Each row of a before or after table is a point. The points were changed in one or more steps. Then noise was added and the rows were shuffled. The steps act on columns, c1 being the first. Write out the steps. A step turns or swaps two columns, mirrors them in a line or flattens them onto one, adds a multiple of one to another, or multiplies or shifts one. Angles are multiples of 10 degrees, from the lower column toward the higher: turns from -170 to 170, lines from 10 to 170 but not 90. Use the fewest steps. Two steps may share a column if one is a turn and the other turns, adds or multiplies; they go together, in the order done. Otherwise the lowest column goes first.

Before, 13 rows:
[[ 11  -7]
 [ 21 -24]
 [  1 -19]
 [ -7  10]
 [ 14 -17]
 [-39  52]
 [  8   2]
 [ 32 -27]
 [ -8  -3]
 [-12 -31]
 [-12  -2]
 [-23 -10]
 [ 23  -2]]
After, 13 rows:
[[ -7   4]
 [-10 -28]
 [-33  -7]
 [ -8  10]
 [-17 -12]
 [ -6 -22]
 [  7  -7]
 [ -8 -42]
 [ -1 -13]
 [-23  16]
 [  5  12]
 [ 27  58]
 [  9 -23]]
Steps: turn c1 and c2 by -60 degrees

Before (14 x 6):
[[ -6   4 -20 -18  14  16]
 [-29 -23  -1  17   0   2]
 [ 15   0 -25 -13  30  10]
 [-29 -27  -5  25   6  -5]
 [-26 -40 -28  25  -8  -3]
 [-37  -5  31  16 -20   8]
 [-18  30  15  16   2  -8]
 [-32 -27 -11   2  -2 -10]
 [-33   4  13  18  -2  21]
 [ 10   6  -6 -10  36  18]
 [-48 -15  19  26   2   5]
 [-32 -28   1  30  12 -13]
 [ 13 -10  -5   6   3  16]
 [ 11  12 -41  -1  31  24]]
After (14 x 6):
[[-31   2  20  61 -15   6]
 [-27  22  29  42   3   9]
 [-22   2  10  42   5  17]
 [  1 -37  -5 -15  -7  17]
 [ -6  21 -27  39 -32  -2]
 [ -9 -12  15  27  24  -9]
 [-11   0   0  48 -32 -12]
 [  8 -30 -27 -24 -10   8]
 [-15   7  -1  38 -21   2]
 [ 11 -31 -39 -10  -1  24]
 [-30  12 -12  30 -22 -11]
 [-18 -17 -21 -11  -1  17]
 [ 17   0  -4  -5 -10  17]
 [-14   3  -3  46 -25  -5]]
Steps: multiply c1 by 1.3; turn c1 and c4 by -40 degrees; turn c2 and c5 by 110 degrees

Before:
[[  8   7  24   2 -22  34 -15 -15   8 -33  13]
 [ 16  13  19   3 -23 -29   0 -50   9  -9  45]
 [-17 -11  -4   2  12 -12  12   5  18 -23  26]
 [ 36  48 -32 -16  20  10  24 -12   2  14 -15]
 [-21   3  11 -23 -24 -10  -9 -18   6  39  23]
 [ -9  -4  22 -28  23 -30 -38   6 -11 -18  15]
 [ 44  21  29  36  13  -8  27  -8   4  31   2]
 [ 30  26 -30  -3 -13  18 -14  -5  18   7 -19]
 [-32  32 -15   6  -3 -28  -8 -48  11   8  51]
 [-25  -4   3  13   9  10  13 -60  51  22 -12]]
After, 10 rows:
[[ 34 -13   2  52  -2 -27  -7  57  10  -9   5]
 [-37 -17  27   3  13  -9  30  15   5  40  37]
 [ -1   2 -29  16  25 -31 -40  -6 -11  11 -30]
 [-22   7 -10  45 -23 -28  -2  53   9  13   4]
 [-17  -2 -34  14 -24  33 -16  19  10   4   2]
 [-23 -39  40 -16  20  11  23  27   2 -21 -17]
 [ 11   9 -24  26  12 -12  11  -7  18 -15   2]
 [ 28  24   9 -12   8   8  12  57  52  14  14]
 [ 31   3  18  24 -23  -9 -10  18   6  28 -24]
 [-20 -25  30 -19 -16  18 -14  15  19 -23  -3]]
Steps: turn c3 and c10 by 60 degrees; turn c1 and c3 by 160 degrees; turn c2 and c8 by 160 degrees; swap c4 and c11

Before (11 x 20):
[[  7   2   0  -4   3   0   6  -8   7   2  -9   7  -1   3   0  -3   0   3
   -3  10]
 [  4   1   0  -7  -2   0  -3  -1  -2   3 -13 -17  -3  12   0 -11  11  11
  -10  11]
 [  6 -10  -1  14   3   6  -1   9  -1   0  -1   5   5  -2   2 -18  12  -1
   -7   3]
 [  6   3 -14   3 -17   5  -9   3   4   2  -2   2   1  -1   7  -2  12   0
   -5   2]
 [ -1   2  -7  -4   2 -19  -3   9   9  -5  -4  -1   0   5  14  -2 -14  -4
   -8  -7]
 [  2  -7   0  -5  -3   8  -6  -5  -2   5  -1   5  -3   5   6  -2   6  -4
   -9   4]
 [  7   3   0  -6   1   6  -6  11   8   3  -1   3   1   2   8 -12   0  -1
   -9  10]
 [  6  -3 -20  -1   2   7   9   8   6  -3  -1  -3   2   9   6  -1  -5   3
   -6   1]
 [ -3   0  -2  -7   1  -7  -5   9 -14   4  -8   6   6   4   3  -1   0  -2
   -9  -1]
 [  1  -1   1   7   1   3  -8  10  -8  -6  -4   4   6  13   6  -4  -2   5
   -9   4]
 [  7   2  -8  -8  -2   2  -2   5   9  -6   2  -2   2   5   3  -9  12   4
   42 -22]]
After, 11 rows:
[[  7   2  -8  -8  -2   2  -2   5   9  -6 -18  -6   2  10   3   0  12   2
   60  13]
 [  2  -7   0  -5  -3   8  -6  -5  -2   5   3  15  -3   4   6   3   6   3
    0  -3]
 [  6  -3 -20  -1   2   7   9   8   6  -3   0  -9   2   5   6   7  -5   6
  -14  -2]
 [  6   3 -14   3 -17   5  -9   3   4   2   1   6   1   1   7  -2  12  -3
   13  -3]
 [  7   3   0  -6   1   6  -6  11   8   3   8   9   1  11   8  -4   0  -4
   -9  -6]
 [ -3   0  -2  -7   1  -7  -5   9 -14   4  -5  18   6   3   3   3   0  -2
   -9  -7]
 [  7   2   0  -4   3   0   6  -8   7   2   4  21  -1   4   0   1   0   1
   -3 -13]
 [ -1   2  -7  -4   2 -19  -3   9   9  -5  -8  -3   0   4  14   3 -14  -6
  -29   0]
 [  1  -1   1   7   1   3  -8  10  -8  -6   1  12   6  10   6   9  -2   6
  -12  -5]
 [  6 -10  -1  14   3   6  -1   9  -1   0   2  15   5  15   2 -11  12   9
   11  -2]
 [  4   1   0  -7  -2   0  -3  -1  -2   3   3 -51  -3  16   0   5  11  10
    7 -16]]
Steps: add -1 times c2 to c18; mirror c11 and c20 in the line at 30 degrees; multiply c12 by 3; turn c14 and c16 by 60 degrees; add 1.5 times c17 to c19

Before (10 x 48):
[[  0   1 -14   2 -17  -3 -22   7  12  -1  11   6 -10   0  -4  -7 -19  -4
   -7  -2   5  -9  -2  -9  -1   9  -5 -16  -7  -2   7   0  -3 -23  10   5
    3   0   7  12   7  -5  18 -12  -1  -3  -7   4]
 [ 10  -2 -10  -3  -6  14  -4 -18  -1   9  -2   3 -17 -16   0 -16   3   6
    1 -18  16  -6  -9 -10  -5   3  -9   8   8 -13  -4  11  16   2   4   6
   11 -16   6   1  -4 -19   4  -2   1   0 -17  -3]
 [ 14   3   9   7   8 -23   9   7 -10 -19   6   3  -8 -13  -4  -4   6  10
  -13  18  10  -4  -2  15  -9   3  14  -3  14  -2 -12 -14   5  -6   4  -4
    5  -7   4 -13   8  16  -9   1   2  -6 -21   7]
 [ -8  18   0  -8   2  -1  -4   2  -3  -7   7  -3  22   5  -1  13   4   4
    3   6   8  18  -7   5   1   6   2   9  -7 -11   2 -22   5  -6   1 -18
  -20  -1  11  27 -15   5 -12  -1  16 -15  -4   5]
 [-20  -2 -13   3  -8   6  11   1  -9   1 -39 -10   7   6   6 -12   7   4
   -6   1 -12  13  10  -6   8  -8   4  -6 -25   8  -2  -9  -9 -10 -25 -13
   -8 -14  15   1   5  14 -19   5   1  -8  -9   1]
 [  4  21 -23  -2 -11  13   3   3   0  -2 -12  -4  -5  -5  10 -24 -15  -4
   -2 -22   9   7  -9  17   0   8  14   3   5  -4  -4  -4 -13   0  13  -5
   14   1  -1  -2  17  -9  -1   8  20 -28   1  -8]
 [ 11   2  -7   1   2  11   9   9  11  22  -1   5   0   1  -9   1  -3  -3
   -3   2  -2   6  -9   0  -4  -4 -16  -5   4   4  13  -7  -4  -1   2 -10
   -7   0  17  20  -2  15  11   1   9   3  -2 -31]
 [-23  -9 -18   2 -16   3   9   0   3   8   4 -10   2   4  -3  19  -5  -9
   -1   0 -10 -17  -9 -12  11   5  10  -2  16   2  25  -6   5   4  18  -5
    3 -21 -16  -3 -12  -2   7   4   0  -4  -4 -10]
 [  5  -6   5  13   6   0   7  -4  -1  -7   0  14   9   3  15   2  -1 -17
   -8   3   6  -9  20  -2 -13  16  11  -2 -24   8   2   6 -24   5  -6   5
   -1  -7 -13  -7  -9  -2   0   3  19  16 -10  15]
 [-10   7  15   5   2  -1  -7   2  -6 -12   6   9   6 -11 -17   0   0  10
    4   1  23  -5 -13   6  -2 -23   8   5  -9   6   3  -6   4   0  -9  -6
   -2 -17   2   4   2   3  -2 -21  15  10   3  -5]]
After, 10 rows:
[[  4  21 -25  -2 -10 -11   3   3   0  -1 -13  -3  -5  -5  10 -24 -17  -2
   -2 -22 -14   5  -8  17   4   8  12   5   6  -5  -3   1 -14  -1  13  -4
   13   2  -2  -2  17  -9  -2   8  20 -29   1  -9]
 [-22 -10 -18   2 -15 -22   9   0   2   8   4 -12   1   4  -2  19  -1 -10
   -1   0   5 -17  -9 -13   5   4  10   0  15   4  26 -12   6   3  19  -6
    5 -22 -15  -3 -12  -2   7   3   1  -4  -3 -10]
 [ 10   2  -7   2   2 -24  10   9  11  22   0   4   1   1 -10   1  -3  -3
   -3   2  -4   6 -10   0  -7  -4 -16   6   4   4  13  -4  -2  -1   2 -11
   -7   0  17  20  -3  16  11   1   9   2  -2 -31]
 [ -9  20  -1  -7   2  14  -5   0  -2  -7   8  -3  23   4   0  13   1   4
    3   6  -5  19  -7   5   7   6   2  21  -7 -12   1  -7   6  -6   1 -17
  -20  -1  11  26 -15   4 -11  -1  16 -15  -6   6]
 [  5  -6   4  14   7  10   8  -4  -2  -7   0  14   7   4  15   2   0 -16
   -8   3  -4  -8  20  -3 -10  15  11   0 -25   9   3  12 -24   5  -5   5
   -1  -8 -13  -7  -9  -2  -2   3  19  16 -10  14]
 [-11   7  15   6   3  39  -6   1  -5 -13   6   9   5 -12 -17   0   1   9
    3   1 -17  -4 -13   7   2 -23   8   9  -7   6   3   2   3   0  -9  -5
   -1 -16   2   4   1   2  -2 -21  14  10   3  -5]
 [ 10  -1 -10  -3  -7  -2  -3 -18  -1   9  -3   4 -17 -16   0 -16   4   7
    2 -17 -20  -6  -9 -10   3   3  -9  -6   8 -12  -3  12  15   2   3   6
    9 -16   7   2  -4 -19   4  -1   1   0 -17  -3]
 [  1   0 -14   3 -17  14 -22   7  12  -1  11   6 -10   0  -5  -7 -18  -4
   -7  -2  -3 -12  -2  -9 -13   8  -5  -5  -7  -3   8  -9  -3 -23  10   5
    2   0   7  11   7  -6  18 -10   0  -2  -8   4]
 [-19  -1 -13   3  -9 -29  11   1  -8   2 -38 -10   8   6   5 -12   5   4
   -5   2   5  14   9  -5   0  -9   4   3 -26   8  -2 -13  -9 -11 -25 -13
   -7 -14  15   1   5  15 -19   4   1  -9  -9   1]
 [ 14   2   9   7   9  60   9   7 -10 -19   6   2  -8 -12  -6  -3   6   9
  -12  18   6  -3  -3  16  -8   3  13  13  14  -2 -12  -3   5  -6   5  -3
    5  -7   4 -15   7  16 -10   0   2  -7 -21   7]]
Steps: turn c6 and c21 by -140 degrees; multiply c6 by 2.5; turn c17 and c22 by 10 degrees; turn c25 and c28 by -50 degrees; turn c28 and c32 by 60 degrees

Before:
[[  1  -4  14   4 -33  25 -14  -5 -23 -24 -20  10  -6  26  21 -16   6  27
  -17  14  23 -14  14   2  -2 -11 -14 -27  -7 -20  21  15   4  -6  10  19
   23  13   8  17  36  -1  13   1  36  15  21  -9   3 -24   9 -10  12  -6
   20  17 -21  -5  10  17  23   4   5  -1]
 [  0 -32 -20  50   8  -1   5  10 -13  10 -13 -11   9  -6  -8 -29 -10  -3
   19  16  -3  -7  10   4 -29  -9   4   7  -7 -18 -28  -4   2  18   3  -2
  -18  27 -10 -10 -12 -17  25  -7  24 -20   6  25 -20  -5   0 -12   6  -6
  -16  13  -1  13   7  30 -15  17 -12  17]
 [-16 -26  36  26 -49  20  -4 -14 -16  13   6  -2 -11  -5 -17 -14  12  -5
   25  15  24  17  15  26  -1 -23   5   7 -10  22  17  12  -1  15   2   8
  -21  -5   1  25   2 -13   1 -12  15 -22  15 -14  -1  13  12  -7   5 -17
    3 -33 -15  -3  -9   6  -9 -11  -3  18]
 [ 20 -31  -1  -4  -1  14  -6 -11 -19 -17  20 -15  43 -22  19 -40   2  15
   26  -4  15  16  24  16  -7  28  16  16  -3   0  -8   3  -5  50  -7  13
  -31 -17 -17   6   6 -19  13 -10  -1  -5  12   5  29   3  -4  12   9  13
  -19 -19   1  19 -24 -13  36   2  11 -37]
 [ -8  28   1  31  -1  -6   3 -14  19 -17  26 -15 -12  37 -18   1   2 -27
   34   7  16  18 -15   6  15 -12 -16 -21  12  21  -3 -13 -11   1 -34  26
  -23  15 -16 -18  16   4  29 -27 -30  19  -9  22  -7  12  -5 -17  16  -3
   19 -15 -19  -9 -27   0   0  10 -11  -6]
 [  0   0  20  -9  10  28 -27 -16  -1   3  34 -25 -16  -5   8  10  20 -19
  -19  -3 -21 -19 -26  13   9  27 -22  21  -3 -16 -43  31  18  -3 -25  16
   -1  10  18  11 -11  -4  13 -17 -16   8 -20  10 -28 -14 -22  31   5  -8
   44   9 -27  -4 -22  13  30   8   8 -12]
 [-26  -3   0  31   1  11 -13   2 -33  26   5  16   6 -17  -4 -10  -2  35
   10  29 -13 -11  -2  37   4  26 -14  -4  -5 -16  13   8 -26  11 -45   4
  -17 -49  -2 -19   9 -10  40  -3  15  46 -19  11  18  -8   0  -2   0 -20
   12  -6  22  -4 -14 -12  20  12 -14 -23]
 [ 18   1   5   8  14  42 -21  22  -7  14  38  26  -3  15  23   5   5   8
   35 -20   3   4  40 -13  32  35  -6   9  18 -19   3 -25  15   4 -27  -8
  -12  24   2   1   2   6 -10   0  12 -25 -15  -9   1  22  13 -33 -12   8
   28  -1  20   4 -33 -35   9  13 -11   6]
 [ 21 -22   4   2 -10  -1   2 -12  -5  21 -21   0 -24  25 -31  19  16  10
   -4  18  -6  -1   4 -29 -47  14  38 -28  -4 -29 -28  31   7  -3   0  16
  -20  16  17  -5   7 -23  14  -9  -3   5   6   0 -21  -5   0 -24  14  -1
   40 -23   5  -8  10 -18  18   7  -6   4]
 [ 21 -25   1  30 -16   0  17 -15   9 -15  -6   3  -5   3  15 -17  17  16
   -5  16  -9 -12   3   5  10   7   8  -7  15  23 -30 -33  13 -12  23 -29
   -2  -2   0  12 -18  -9 -19   2  -9  12  -5  -1  16   2  -2 -26  18 -20
    7 -50 -10 -23  -1 -10  60  21 -25   3]
 [ 12  12  -3   1  -2   3  -3 -32  30  14  33  10 -40  48   2 -10 -23 -17
   -8  18   9   7  -3  31  -2 -12  19 -12 -23  -1  -7  12  -7  -2  24  -1
  -15  27 -12  -6  20   0   7 -17   3  -4 -21  29  -9  12   0   6  12 -29
    6  -8 -28   2  -7  10  23   7  13 -15]
 [  3 -43 -13  14  -8  26  20   3   4  24  10  -9   2  12  -1 -11   0 -20
  -11  15  36 -18  21  -3  29 -12  23  -6   1   6 -17  19   0  -4  17  25
    8   2  21  28   0 -30   9 -33 -12  -3 -21  -6 -34 -26 -19  10 -19 -12
   45  33 -11  38   2   0 -18  17  -1 -16]]
After:
[[ 21 -31  -1  -4  -1  14  -5 -11 -20 -17 -10 -15  43 -22   7 -40   1  15
   26  -4  16  17  24  16  -7  28  16  17   5   0  -9 -17  -5  50  -7  13
  -34 -17 -18   6   6 -19  13 -10   0  -5  12  -3  29   3  -4  12   9  13
  -19 -19   1  19 -24 -14  36   2  11 -37]
 [ 12  12  -3   2  -2   3  -3 -31  31  15 -11  10 -40  48   1 -10 -22 -16
   -8  17   9   7  -3  32  -2 -12  20 -13  29   1  -7 -33  -7  -2  25  -1
  -18  27 -13  -6  20   1   6 -17   3  -4 -21 -23  -9  12   0   6  11 -29
    7  -8 -28   2  -8  10  24   7  13 -15]
 [  0 -32 -21  50   8  -2   4  10 -13  10   5 -11  10  -6  -3 -29 -10  -2
   19  15  -3  -7  10   5 -29  -9   4   7  26  18 -27  12   1  18   2  -2
  -16  27  -9 -10 -12 -19  25  -7  24 -19   6  -6 -20  -5  -1 -12   5  -7
  -16  13  -1  13   8  30 -15  17 -12  16]
 [  1  -4  14   4 -32  24 -14  -5 -23 -24  25   9  -6  25   7 -16   6  27
  -17  14  23 -14  14   2  -1 -10 -13 -27  -9  20  21   6   5  -6  10  19
   31  14   8  17  35  -2  13   1  37  15  20  -7   3 -24   9 -10  12  -6
   20  18 -21  -5  10  17  23   4   6  -1]
 [ 21 -22   4   2 -10  -1   2 -12  -6  21  38  -1 -25  25 -12  20  16  10
   -5  18  -7  -1   4 -29 -47  15  37 -28   0  29 -29  -4   7  -3   1  15
   -9  16  16  -5   7 -22  14 -10  -3   5   6  -4 -21  -5  -1 -24  14   0
   40 -23   5  -8  11 -18  18   7  -6   3]
 [ -1   0  20  -9  10  28 -28 -15  -1   3   3 -25 -17  -5   3  10  20 -19
  -19  -2 -21 -19 -26  14   9  28 -22  21  10  15 -43 -46  18  -3 -25  16
   -1  10  18  11 -11  -4  13 -16 -15   8 -20  -4 -28 -14 -21  31   5  -8
   44   9 -27  -4 -22  13  31   9   8 -12]
 [ -9  29   1  31   0  -7   2 -14  20 -18 -27 -15 -12  36  -7   1   1 -27
   34   7  16  18 -15   5  14 -12 -16 -21  23 -21  -4 -12 -10   1 -33  26
  -32  14 -16 -18  17   4  29 -27 -31  20  -9  12  -7  11  -5 -17  16  -2
   20 -16 -19  -9 -27   0   0  10 -11  -6]
 [-16 -26  37  26 -49  20  -4 -14 -16  12   5  -2 -11  -5  -7 -14  11  -5
   25  14  25  17  15  25   0 -24   5   7 -14 -22  17 -12  -1  15   2   7
  -19  -5   1  26   2 -14   2 -12  15 -22  15  -9  -1  13  12  -7   5 -17
    3 -33 -15  -3 -10   6  -9 -11  -3  18]
 [-26  -3   0  31   1  11 -13   2 -33  26   3  16   6 -17  -2 -11  -2  35
   10  29 -13 -10  -2  37   4  26 -13  -3  12  15  13  -9 -26  10 -46   4
  -16 -49  -3 -19   9 -10  40  -2  16  46 -19  -4  18  -8   0  -2   0 -20
   11  -6  22  -4 -14 -12  20  12 -14 -23]
 [  3 -43 -13  14  -8  26  19   4   4  24   8  -9   1  12  -1 -11   0 -21
  -11  15  36 -18  21  -3  29 -12  23  -6  -7  -7 -17 -20   0  -3  17  24
   11   2  21  28   0 -31   9 -34 -12  -3 -21   2 -33 -26 -19  11 -20 -12
   45  33 -10  38   1   0 -18  18  -1 -16]
 [ 21 -25   0  30 -17  -1  17 -16  10 -15 -21   3  -5   3   5 -18  18  16
   -5  16  -9 -12   2   5  10   7   8  -6  -2 -23 -30  26  14 -11  23 -29
   -8  -3   0  11 -18  -9 -19   2  -9  12  -5  14  16   2  -2 -26  18 -20
    7 -50 -10 -22  -2 -10  60  20 -24   3]
 [ 17   1   5   7  14  42 -21  22  -7  14 -43  26  -3  15  10   4   5   9
   35 -20   3   4  40 -12  32  36  -5  10  -8  19   3 -13  15   3 -27  -8
  -25  24   2   1   2   6 -10   0  12 -24 -15  18   2  21  14 -33 -12   9
   29  -2  21   5 -32 -34   9  13 -11   6]]
Steps: turn c11 and c32 by -130 degrees; add 0.3 times c11 to c37; multiply c15 by 0.4; swap c29 and c48; multiply c30 by -1
